Each row is a point. The last column is the point's height on a tilted bowl or saddle (a function of degree 2), plus a little noise. Along how many of its main directions does it bend up, bend down or stay straight?
(in the rows, 128 means zero)

Points, 10 rows:
[[125  91  98]
 [191 116  99]
 [115 128  92]
 [139 114  96]
 [ 82  90  82]
 [173 176  32]
 [129  62  91]
 [130 100  99]
 [201 118  96]
 [191  32 112]]
Directions: 0 up, 1 down, 1 straight

Points:
[[209 129 111  83]
 [169 187 112 108]
 [129 110 126 116]
 [117  94 163 123]
 [ 95  83 136 108]
 [ 47  25 150  64]
 [ 91 199 214 149]
 [158 112  42  27]
 [187 106 117  92]
 [156 107 108  98]
 [118 188 145 133]
 [135  90  57  56]
 [154 118  92  85]
 [157  93 121 101]
 [ 89  95  90  84]
 [106 182 194 153]]
Directions: 0 up, 2 down, 1 straight

Points (21 x 5):
[[ 74 112 135 183 186]
 [226 133  92 157 107]
 [118 106 171  79 146]
 [134 138 132  83 156]
 [167 111 129 153 142]
 [121 135 136  78 152]
 [168  52 107 120 135]
 [ 95  77 181 105 153]
 [ 93 115 139 235 213]
 [131 218  60 121 228]
 [139 109 187 102 158]
 [223 123 172 179 131]
 [ 75 130 173 107 144]
 [170 206 123 122 185]
 [101 123 130 157 166]
 [122 144 157 156 172]
 [ 87 116 130 133 157]
 [148 160   7 105 204]
 [ 86  71  57 161 142]
 [179  90  73  96 145]
 [132 181 173  95 162]]
Directions: 2 up, 1 down, 1 straight

Points:
[[140 218 110  64 181 138  90]
 [ 73 164 137 249 110  97 174]
 [178  73 155  34 117  30 225]
 [228 125 125 203 118 157 180]
 [118 193 130  98 114 139 139]
 [ 61 161 119 155 161 150 169]
 [150 106 151  81 101 167 161]
 [ 69 203 148 129 120  49 140]
 [ 47 125 155  79  88 124 145]
 [186 107 145 171 140 136 136]
 [132 165 134  98  94 109 115]
 [149 149 103 139  92 122  91]
 [167 129  93 189 142 121  80]
 [100 131 116 119 178 166 143]
 [154 165 124  85 136 138 115]
 [ 79  70 100 151  68 113  48]
 [108 123 121 146 106 117 102]
 [111 169 133 127 150 124 120]
 [104  60  66 167 120  98  57]
 [149  84 134 168 111 109 119]
 [106  97 117  86 129 153 147]
 [129 199 170 166  54  70 113]
 [141 160 142 118 148 115 102]
 [103 108 133 168  89 156 117]
 [136 112  87 167 151  83  83]
 [168 236  52  63  53 154  91]
 [145 121  65 177 185 227  85]
 [102 121 107  85  87 192 182]
 [208 171 102 186 159 139  50]
 [164 166  46 103 117 160  29]
 [143  64 175 190 101 110 122]
 [ 63 105 159 167 145  61 143]
 [121 113 148 134 158  94 123]
 [ 86 124 168 111 161 140 146]
 [125 183 166 145 125 140 126]
 [122  99 146 123  98 114 108]
 [113  86 130 170 121  40 138]
 [183 118 147 118  91 160 157]
 [ 52  73 115 139 131 137 113]
 [ 82 140 130 150 134 145 136]
 [ 62 107 150 111 120 152 140]
 [192 221  92 135 115 101   7]
 [192  45  89  99  87 158 154]
 [106 144 152 143 115 105 114]
 [231  96 123 109 106 123 163]
 [131 115  89 156  60 139  87]]
Directions: 3 up, 2 down, 1 straight

Points (76 x 9):
[[193 131 103  76 177 121 125 205 119]
 [136 102 164 101 124 148 165 108 142]
 [101 145 189  95 178 107  82  95 111]
 [163  82  92 132 114 100 112 156 140]
 [100 159  40 108  92 169 134 133  68]
 [ 70 117 100 161  97 129 149 142 116]
 [213 145 166 111 123 100 140 166 117]
 [133 233 127 213  40 127  83 132  74]
 [181 110 152  96  76  41 177 139 120]
 [100  83 160  77 164  98  63 102  50]
 [179 132 153 141 194 136 135 182 148]
 [ 65 165 110  82 105 165  67 132  31]
 [117 105 139 100 143 192 115  72 109]
 [128 100 101 140 133 181 143 109 132]
 [174  47 109 125 162 117  97 107 105]
 [123 120 142 106 150  46 169 101 110]
 [ 99 111 108 115 187 188  73 116  67]
 [ 61 172  56 114 119 184 140  89  25]
 [185 129 123 110 201 130 176  78 105]
 [197 193 134 121 116 126 100 156  79]
 [127 150 121 141 118 158  91 185  95]
 [ 92  55 174 111 194 120  81  65  76]
 [147 157 137 137 162 206 145 103 123]
 [154 183 177 116 171 101 137 155 132]
 [116  96  75 165  61 136 140  67 113]
 [195 192 113  56 145 157 139 106  53]
 [144 122  50 123  90 125 151 124 137]
 [198 110 117  94  84 173 112 120 106]
 [142  30  77 144  86  82 195 151 234]
 [144 173 122 203 141 106 152 158 159]
 [117 182 185 112 133 176 175 185 110]
 [202 200 149  97 127  92 125 161  75]
 [117 182 144 147 102 146  73 153  95]
 [103 158 136 134 133  88 154 165 136]
 [150 129 132 106 133 147  91  85 106]
 [104 200 122 180  66  62 169 198  99]
 [111 109 106 115  12 170 124 133  94]
 [ 98  94 161  86 249 103 190 128 124]
 [ 85  70  37 160 144 128 117 141  91]
 [169 168 147 116  82 112 140 174 113]
 [110 190 122 109 146 171 167 179  94]
 [109 119  92 184 127 134 144 124 142]
 [ 61 200 128 179  62 188 136 132  77]
 [193 193 116 156  41 178 137 130 100]
 [ 87 192 182 125 106 126 191 154 119]
 [ 88 117  83  85 148 107  93 122  68]
 [160 121 225  73 208 134  74  49  96]
 [199 109 129  96 126 148 129 160 122]
 [ 41 135 110  76 180  67 245 207 146]
 [105 158 146 145 181 193  74 135 111]
 [ 89  72 159  72 107 143 105  78  69]
 [122  51 119 147 134 134  88 125 111]
 [120 131 190 114  73 150 150  94 143]
 [143 108 116 125 121 113  78  46  74]
 [112 101 163  83 125  84  87 142  71]
 [102  91 130 171 218 145 104 144 129]
 [107  46  36 155  70 127 186  87 149]
 [208 117  94 136  90 145 130 213 137]
 [120 228  68 194 111 113 122 190  45]
 [154  58 111 192  95 167 126 188 166]
 [156 106 153 141 146  75 117 155 142]
 [211  63 173 191 143 115 146 106 188]
 [ 87  41 138 158 169 104 140  72 109]
 [115 103 186 108 146 122  69  62 107]
 [100 126  93 159  84 167 127 126 112]
 [ 54  74 159 126  76  68 120  53  32]
 [186  89 212 102  99  98  98 116  89]
 [125 205 191  38 140 182 156 142  44]
 [149  59 135 200 189 102  76 105 116]
 [168 129 129  44 190 142 118 101  68]
 [ 54 121 118 104  81 108 142 146  75]
 [156 128 137  71 167 117  95  66  71]
 [176 110 165  85 180 128 146 211 127]
 [ 93  80 103  11  82 118 111 128  41]
 [139  88 137 139 127  76 103  94 104]
 [ 83  70  98 151  95 112 192 118 153]]
Directions: 1 up, 5 down, 2 straight

Points (63 x 9):
[[ 84 211 180 109 234 144  65 169 149]
 [124  84  97 128 102 106 212 133 147]
 [ 73 127 164 113 135 125 137 155 175]
 [ 94 187 125  79 115 134 147 115 174]
 [139  71  83  33 140  66 139  91 211]
 [151 102  98 131 127  63  77  69 184]
 [147 123 120 152 101 198 134  51 116]
 [102  99 201 130  89 148 106 114 165]
 [133 152  91 162 151  96  95 127 154]
 [157 135 119  76 194 108 155 162 131]
 [112  42 151 131  99 105 131 177 182]
 [120 161 102  91 177 149  99 189 121]
 [199 104 156 159 126 169 115 143 167]
 [147 178 144 114 117 148 151 105 154]
 [ 71 192 113 127 127  41  83 149 171]
 [113  26 182 126 141 173  89  83 178]
 [174 189 120  96 121 148  86  87 167]
 [163 139  94  93  95  63 144 107 167]
 [146 156 134 137 129 111 102 162 137]
 [132 121 205 110  90  54 122  37 187]
 [ 47 142 194  20 147 102 154 143 236]
 [ 94 148 126 202  88  90 132 181 170]
 [207 163 171  73 106 225  63 112 221]
 [ 94 141 146  83 128 119  88 128 161]
 [129 108 123 107 113 131 118 146 142]
 [127 104 141  74 115 157  61  27 177]
 [147  59  85  77 125 160 152 142 177]
 [ 79 126 197 119  93 129 123  97 170]
 [150 114 148  70 140 139 112  69 166]
 [191 104 149 120  54 154 139 142 149]
 [186  95 161 127 118 119 186  41 132]
 [205 165  97 168  47 172 164  86 141]
 [155 118 180  51 162  96 140  97 186]
 [141 139   7  83  72 162 128 132 208]
 [ 81 137 129 154 160  81 176  99 146]
 [151 147 190 111 125 158 138 121 168]
 [145 132 168  87 163 122 126 117 155]
 [141 161  42  94 120 133 154 101 182]
 [145  49 102 193 107 131 122  55  92]
 [ 89 179 117 103 190 139 135 192 132]
 [ 84 126 108  21 119 145  71 104 191]
 [175 102 111 107 140 117 126 139 147]
 [108 193 181 131 122 137 135  68 173]
 [194  88  95 102  63 111 150 128 156]
 [135 123  67 144 108 106 161 137 151]
 [ 66 126 161 134 118 126 177  86 141]
 [ 83  92 170 136 108 161 184 128 158]
 [182 106  65 125 136 104 150  83 173]
 [188 197 128 140  87 158 124  96 166]
 [154  93 118  76  55 129 112 117 140]
 [102 170  83 181  65 193 107  64 162]
 [111  74 147 182  67 197 104 131 143]
 [ 97 136 158 199 101 102 136 119 132]
 [ 31 155  92  97 140 119 218 121 206]
 [159 135 144 161  92 148  62 158 165]
 [127 175 122 138 114  88  61 188 144]
 [ 99 153  90 101 120  97  97 132 152]
 [147  49 141 124 105 151 176 101 126]
 [116  97 192  43  94 122  98 192 204]
 [123 136  64 106 185 111 101 120 153]
 [107 132 107 168 102 120 144 101 125]
 [ 60  56  96 155 171 190  86  64 211]
 [137 167 106 140 152  98 155  52 161]]
Directions: 6 up, 1 down, 1 straight

Points:
[[ 99 129 100 190  86 136 118 136  96]
 [144 135 183 118  93 134 117 155  98]
 [177 128 127  59 107 152  81 166  80]
 [160  99 105 151 159 135 108 150 121]
 [101 110 167 161  72 204 124 177  83]
 [ 75 177 188 183 136 111 163  47  87]
 [151 128 119 144 110  89  85 176 114]
 [160 155 140 113  35  98  72 106  81]
 [ 82 162 172 171  69  97 187  84  63]
 [121 151 116 113 123  95 107 154 109]
 [ 94 127 147 132 168  93 141 177 108]
 [174 183  49  87 129 124 141 134  93]
 [194 137 154 147  97  59 146  87  71]
 [ 72 137 192 155 120 148 135 105 100]
 [133  72 157 186 159  86  89 158 113]
 [ 87  86 230 179  94 122  21 113 157]
 [126  39  89 216 122 135 198 186  51]
 [213 125 135  52  85 122 122 115  52]
 [137 200 101 143  61 121 123 105  80]
 [141 162 127  44 182 131  67 124 104]
 [133 112 102 113  86 191 159 127  75]
 [148 150  79 138 157 130 110 136 117]
 [145 182 186 160  40  58 150  96  61]
 [119 107  88 151  55 123 107 130  89]
 [ 68 151 204 176  88 131 128 155  95]
 [125 150 155  31 154 128 142 145  93]
 [140 199  67 179 122  97  73 202 106]
 [212 176 121  57 114 150 129 168  66]
 [154 163  68 183  50  74 148 126  69]
 [ 45  70 219 138 143 177  96 162  87]
 [154  83 132 148 163 114  60 115 126]
 [162 215  94 114 130  80 117  76  91]
 [100 127  66 128 211  79  97 131 112]
 [ 68 169 175 153 139 150 127 142 100]
 [103 109  36 166 159 109 164 108  92]
 [111 139  87 184 136  56 168  93  88]
 [114 111 131 159  99 172 180 165  76]
 [212 230 137  69 223 206 121 167  83]
 [127 145 183 164 161 124 158 185  99]
 [137 133 155  89 160 123 136  75 118]
 [162 113 139 133 205 178 101 118 134]
 [185  79 165 132  84  45  97 127  71]
 [132 114 201 151 120 160 113 182 107]
 [ 53 134  57 169 102 124 112 184  90]
 [179 145 210 192 152 138 131 140 112]
 [ 68 140 220 131 109 147 241 213  17]
 [ 40  43 183 114 125 136 150  66  75]
 [168 201  96 125 114 110 141 116  93]
 [ 34  82 181 110 139 149 112  99 100]
 [ 91 206 123 123  52  91 103  80  82]
 [ 81 171  86 142  85 113 124  84  92]
 [126 198 111 119 142 110 140 181 103]
 [138 110  80 188 194 210  30 121 114]
 [ 99  73 186 103 139 145  97 123 108]
 [187  76 114 158  96 142  76 231 121]
 [153 117  93 198 124  61 128  73  78]
 [150 160 138  10 195 172 129 122 107]
 [134  44 212 172  47 179 130  33  41]
 [141 179 119 104  60 102 108  88  76]
 [ 67 116 117 160 158 127 202 118  90]
 [ 94 152 153 108 130 120 106 200  99]
 [123 167  84 174 147  98  26 193 111]
 [135 189  66  78  94 156 159 246  67]
 [196  52 113 151  94 175 109  45  68]
 [134 115 133 125  46  82  44 153 101]
 [148  62  77 194 140  95 123 183  94]
 [107 176  93  81 135  98  35  76  96]
 [187 106 158  86  65  71 130  97  45]]
Directions: 1 up, 5 down, 2 straight

Points (68 x 9):
[[131 108 132 155  80 136 134 138 165]
 [ 61 232  34 111 117 182  82 122  62]
 [106  91 174 138 138 105 104  86 141]
 [225 148  80 140 129 152  68 171 155]
 [134 155  46 154 123 151 155 180 140]
 [117  96 184  93 195  91 162 133  85]
 [ 56 155 126  39  93 147 133 119 108]
 [121 101 203  97 158 164 175 128  91]
 [ 93 106 167 164  93 159 168 168 147]
 [ 65 116 176 112 108  77 104 159 190]
 [120 113 100 159  41 164 181 157 138]
 [135 130  96 110 100 193 157 103 106]
 [125 160 153 147 161 163  49 138 163]
 [111  59  44 116 158 118 139 117  90]
 [ 91 116 136 129 136 154  87 128 157]
 [105 102 208 167 108 137 137 153 165]
 [149  83 145 152 152 155  92 106 147]
 [169 191 137  87  62  46 111 108 130]
 [216 185 155 106  97 120 195 120 100]
 [140 178 125 146 116 176 116 186 143]
 [ 87 163  87 150 129 165 186  94  85]
 [133  44 106  61  82  81 176  79 109]
 [113 148 184 166 135  92 209 143  93]
 [ 63 185  86 137 172 115 214 150  74]
 [188  85 161 109  83 107 104 108 163]
 [163 180 148 160 149 150 107 127 140]
 [211  97 151 119  99  63  65 132 163]
 [225 144  27 124  82 130 197 173  95]
 [101 146  22 149  87 109 110  81  72]
 [124 118 152  67 173 143 149  85  66]
 [132 184 123 133 182 103 145 115  96]
 [141 155 109 134 140  41 103 110 111]
 [101 118  13 128 121 235 124 145 137]
 [108 167 122 142 201  56  98  93  73]
 [105  56  97  72 168  96  87  53  27]
 [121 112  82 109 112 126 145 128 130]
 [165 109  43 182 142 162  58  93 132]
 [151 124  91 191 103  72  79 138 151]
 [ 58 175 152 156 211  64 148 112  55]
 [ 38 179 104  94 137 171 205 207  83]
 [161  92 137 170 108  76 159 155 148]
 [129 163 112 112 107 101 103 178 150]
 [149 146 234 117 162  33 128 139 136]
 [137  97  91  61 160  98  39  53  25]
 [111 127 137 103 120 101 138 119 139]
 [231 108 125  79 117 191 107 146 108]
 [ 83 109 127 118 169 152  69  48  58]
 [121 123 112  33 143 192 158 109  62]
 [ 75 216  96 194 102 126  74 142 103]
 [212 147 125 119 111 153 142  36  69]
 [167 170 107 124 171 148 191  32  24]
 [116  78 185 166 171 168  82  97 141]
 [195 150 130 200 113 178  67 138 182]
 [109  93 216 112 135  97  55 182 212]
 [120 158 126 133 193 109 140 156 116]
 [144 179  90 130 149 146  93 146 143]
 [191 165  93 121 205 175 151  96  85]
 [178 131 142 108 156 167  42  30  46]
 [143 154 137 146  82 119  93 140 158]
 [234  74 128 109 142 147 102 136 120]
 [ 90 124  85  83  88 126 170 118 118]
 [149 109 112 112  82  84 153 138 145]
 [127  96 174 151  59 149  54  95 179]
 [147 111 118 213 110 138 137 136 165]
 [148 110  86 210 137 156 120 100 150]
 [ 57 125 180 103  70  60 136 117 181]
 [159 189  47 116 172 123  87 130 112]
 [ 11 180 193 147 152   7 162 112  72]]
Directions: 1 up, 4 down, 3 straight

Points (69 x 9):
[[128 175 118  66 109 113 147 151 151]
 [ 65 149 114 180 146 152 112 116 129]
 [123  97  56 107 147 127 115 146 110]
 [161 172 135 182 159 169 108 139  99]
 [102  92  99 193  92 165 105 167  84]
 [107 102 103 164 165  79  69 115 168]
 [ 59 132  99  97 174 118 125 143 109]
 [117 128 159 143  96 128 199  98 161]
 [ 95 163 123 168 133 181 135 167  95]
 [153 175 114 101  53 143 110 170  99]
 [123 105 100  54 141  81 140 156 132]
 [ 63 131 107  98 106 150  72 192  94]
 [174  37 157 136 112 132 147 138 111]
 [115 160 110  84  80 161 146 179 134]
 [121  76  99 133  79 105 182 151 131]
 [137 145 105 120 142  73  98 180 123]
 [123 125 157 137 194 143 148 154 120]
 [151  88  82 126  97  81 175 122 121]
 [ 78  89 170 151 181 152 112  94 152]
 [110 158 141 102 125  60 151 173 137]
 [132 107 103 181 129 133 102 122 143]
 [178  98  87  96 144 111  78 147 164]
 [191  99 145  76 127 154 157 134 142]
 [130 154  73 116 148  69 128 115 111]
 [169 104 113 141  36 131 177 125  85]
 [143 121 145 137 101 182 118  85 141]
 [ 91 185 132 154 106 149 112 114 131]
 [161 124 118 112 105 129 109 151 146]
 [123 168 133  95 125 179 124  97 146]
 [124 124 146 128 144  66 136 130 155]
 [144 102  96 144 190 178 161 109 131]
 [210 169 125 226  75 115  96 191   7]
 [ 76 115 160 162  83 108 131 135 138]
 [ 90 181  96 152 155 158 166 152 100]
 [177 162  92 173 183 150  61 154 131]
 [ 98 120 125 108 135 129 112  84 159]
 [168 149 168 173 187 151 170 113  97]
 [177 108 122 133 138 117 149  81 135]
 [160 138 136 141 107 187 137 120 122]
 [106 164 103  64 135 139 139  70 137]
 [124  93 157 143 147 149  79 113 187]
 [149 183 128 162  98  88 110 152 113]
 [173 102 152  95  52  78 181 113 116]
 [103  76 136 116 167 131 191 121 156]
 [132 186 112 105 100 162  83  92 148]
 [146  97 158 147 160 173  67 135 193]
 [128 184  95 180 132 112 180 152  89]
 [131 115 168 121 138 181 108 169 132]
 [ 83 210  93 189 111 121 111 122  66]
 [159 147  83 127 125 207 189 100 117]
 [200 138 114 117 129  82 132 158 141]
 [103 140  68 172 174  97 162 163  81]
 [110 145 144 114  90 144  91 128 160]
 [152  57  81  79 108 118 167 113 121]
 [ 95 125 126 178 151 132 134 138 135]
 [ 94 121 154 139 150 157  83 164 141]
 [125 102 148  93  83 189 229 136 203]
 [ 84 178  85  39 167  90 133 153  98]
 [161  89 134 163 182 174  97 168 150]
 [102 111 111 156 190 101 127 119 132]
 [121 126  89 164  80 115 135 153  98]
 [ 97 147 146 102 182 113 177 124 136]
 [114 149 148 135  98 128  81 142 159]
 [189 110  93 168  85 116 153 129  91]
 [174  67 249 155 186  85 174 133  71]
 [145 141 147 195 221 182 184 125  79]
 [192 150 129 114 153 154  85 131 168]
 [130 112 163 117 117 151 124 103 157]
 [165 122  62  48 141 113 102  83 120]]
Directions: 1 up, 4 down, 3 straight
